Each point is reached from the start by the listed moves, each made 0, 1 or 2 times, or once backwards (-1), plus a little noise. Say if it took an odd or an even number of moves. Then give how often each move was made.

Moves:
(1): [0.09 1.69]
(2): [-2.05  1.07]
Start: [0.35 0.22]
Points:
[-3.83  0.63] => odd (-1, 2)
[-1.47  4.68] => odd (2, 1)
[-1.69  1.33] => odd (0, 1)

Moves:
(1): [ 0.20 -0.87  0.38  0.25  0.76  0.14 -0.14 -1.18]
(2): [ 0.62  0.33 -0.44  0.64  1.13  0.31 -1.36 -0.53]
(3): [-0.30 -0.22 -1.23 -0.31 -0.46 -1.15  1.15 -2.39]
(4): [ 0.93  0.44  1.10  0.62  0.79 -0.19  0.82  0.32]
(5): [-2.34  1.54 -0.40 -0.30  1.52 -2.98 -0.34  1.42]
(6): [-0.79  0.30 -0.25 -0.60 -0.72  1.06  0.94 -1.42]
Start: [ 0.04 -0.27  1.00  1.17  0.47 -0.70  0.37  1.35]
Points:
[-0.04  1.35  1.44  0.95 -0.28  0.07  2.26  1.48] => odd (-1, 0, 0, 1, 0, 1)
[ 2.80 -2.49  3.06  1.98  0.19  3.62 -0.57  1.17] => odd (1, 0, -1, 0, -1, 0)
[-5.06  1.60  1.01  0.20  3.13 -6.85  0.90  3.49] => even (1, -1, 0, 0, 2, 0)
[-6.40  1.21 -1.98 -0.73  2.63 -6.60  3.57 -5.79] => even (2, 0, 2, 0, 2, 2)
[-2.11  0.67  1.26  0.83  1.61 -5.03  0.40  4.74] => odd (0, -1, 0, 0, 1, -1)
[-2.21 -2.74 -0.38 -0.51 -1.10 -0.62  2.74 -4.65] => even (2, -1, 1, -1, 0, 1)

Moves:
(1): [ 0.08 -1.90 -1.82 -0.24  0.86  1.16  3.59  1.45  0.44 -0.56  1.54 -1.09]
(2): [-1.28  1.13 -1.51  1.48  1.78  0.17  0.04  0.82  0.37 -1.00  0.03 -1.62]
(3): [ 2.66 -0.45 -2.73 -0.11  2.09  1.76 -0.22 -0.60 -1.68 -0.10  0.36 -0.14]
(4): [-1.15 -1.67  0.63  2.16 -0.55  0.61  1.80 -2.12 -0.75  1.13  0.19 -0.17]
(5): [-0.12  0.06 -0.88 -0.38 -0.68  1.25  0.15  1.24 -0.65 -0.52  1.77  0.41]
(6): [ 0.19 -0.84  1.96 -0.42  2.46 -0.34  0.14 -1.86  0.06 -0.87 -0.16 -0.35]
(7): [-1.21  0.35 -0.41 -1.41 -1.32 -0.57  0.19  0.93  0.53 -0.23 -0.88 -0.33]
(8): [ 0.36  0.75  0.48 -1.45  0.93 -1.06 -0.21 -0.16  1.27 -0.69  1.41  1.33]
(9): [-0.89 -0.89 -1.34 -0.06 -1.65  0.16 -1.10  0.94  0.08  0.44 -1.87 -0.20]
(10): [ 0.42 -0.52 -0.75  0.67  1.33 -1.94  0.93 -0.47 -0.61 -0.28 -0.24  0.77]
(11): [-0.19  0.65 -0.13  0.30 -0.96  0.34  0.08  0.84 -0.67  1.74 -0.12  1.63]
Start: [ 0.52  0.34  1.00 -0.09 -1.44  0.19  0.10  0.24 -0.16 -0.50 -1.06  0.82]
Points:
[-4.63 -3.73 -0.69  0.44 -4.33 -2.64  9.07  3.31  2.26  2.87 -1.77  3.03] => odd (2, 0, -1, 1, -1, 0, 1, 1, 1, 1, 2)
[ 5.07 -6.48 -1.89 -0.86  4.81  1.20  7.52 -5.82 -3.70 -1.75 -2.03 -2.58] => odd (1, -1, 2, 1, -1, 1, 2, -1, -1, 1, -1)
[ 0.21  3.98  8.43 -0.25 -7.10  1.40 -3.05  0.07 -1.34  4.20  1.50  7.13] => odd (-1, -1, -1, 0, 1, 0, -1, 0, -1, -1, 2)

Moves:
(1): [-1.00 -1.60 -1.16 -0.26  0.14 -0.50  1.21  1.20  1.02 -0.53  0.06  1.70
 -0.70 -0.69  0.56 -0.22 -1.00]
(2): [-1.40  1.38  0.70 -0.98 -0.45  2.00 -0.03  1.26  0.09 -0.28  0.75 -0.55
 -1.64  1.48  0.68 -1.15  0.23]
(3): [ 0.57  0.94 -0.88 -0.18 -0.56  0.40 -0.17  0.81 -1.12  0.14 -0.90 -0.13
 -1.95 -0.52  1.28  0.30 -0.19]
(4): [ 0.04  0.62  1.89  2.30 -1.04  0.21  0.02 -0.93  0.22 -1.31  0.21  0.22
 -0.72  1.16 -1.18 -1.58  0.85]
(5): [ 0.46  0.38 -0.20 -0.20 -1.17 -0.35  0.34 -1.11  1.67 -0.01  0.53 -0.87
 -0.22  0.69  0.74  0.39 -0.10]
(6): [-1.30  1.14 -1.67 -0.98 -0.82  1.03  0.74  0.13  1.47  0.99 -1.07 -0.62
 -0.38  1.11  0.53  1.37  0.00]
(7): [-0.07  0.54  0.69  0.88  0.56  1.13  1.21  0.24  0.46  0.64  0.96 -0.13
 -0.13  0.81  0.13  0.59  0.03]
(8): [ 0.90 -0.05  0.81 -0.80  0.11  0.78  1.40  0.03  0.19  0.39 -2.02  0.52
 -0.13  0.88 -0.77  0.34 -0.03]
(9): [ 0.06  0.00  0.81 -0.54 -0.08 -0.77 -0.16  0.59 -0.18  0.87  0.17 -0.04
 -0.06  0.26  0.77  0.49  0.62]
(10): [ 0.31 -0.20 -0.71  0.00 -1.30 -1.55  2.12  0.85 -0.42 -0.59  0.02 -1.08
  0.73 -0.56  2.53 -0.22  0.09]
(11): [ 0.14 -1.52 -1.15  0.98 -0.55  0.25  0.36  0.45 -1.08  0.14 -0.25 -0.32
 -0.68  0.55 -0.11  0.52 -0.07]
(12): [-0.82 -0.69  1.44 -0.77  0.32 -0.74  0.47 -0.40  2.58 -0.31 -0.11 -0.37
 -1.11  0.25  0.09 -0.56  0.42]
(13): [-0.77 -0.35  0.41  0.40  0.84 -1.33 -0.16  0.17  0.79  0.08 -1.37 -0.79
  1.58  0.21  0.50 -1.09 -1.88]
(14): [-0.06 -0.02  0.11  0.06 -1.51 -0.23  0.79  0.97 -0.29 -0.84 -0.18 -0.23
  0.80 -3.17  1.12  0.70 -0.38]
Start: [ 1.47  0.50  1.36  0.34  0.34  0.59 -1.35  1.32  0.96  0.47  0.05  0.22
 -0.92 -0.18 -1.21 -0.91 -1.14]
Points:
[ 2.05 -0.14 -6.66 -0.81 -8.16  3.71  6.04  7.19 -0.12 -1.08  1.31 -2.49
 -7.40 -5.64  8.57  4.12 -2.90] => odd (1, 1, 2, -1, 2, 0, 1, 0, -1, 1, 2, 0, -1, 2)
[-3.79 -3.69  2.70 -1.02 -2.36  3.13  7.84  6.04  8.55 -0.32  5.77 -0.09
 -8.56  5.29  3.55 -1.13  0.90] => odd (2, 2, -1, 0, 1, 0, 2, 0, 1, 1, 2, 2, -1, 0)
[ 3.93 -2.91 -7.19 -1.74 -0.72 -2.97  5.35  8.24 -4.42  0.80 -4.91  3.27
 -1.20 -6.40  6.43  1.84 -4.73] => odd (2, -1, 2, -1, -1, 0, 0, 1, 0, 2, 0, -1, 0, 0)
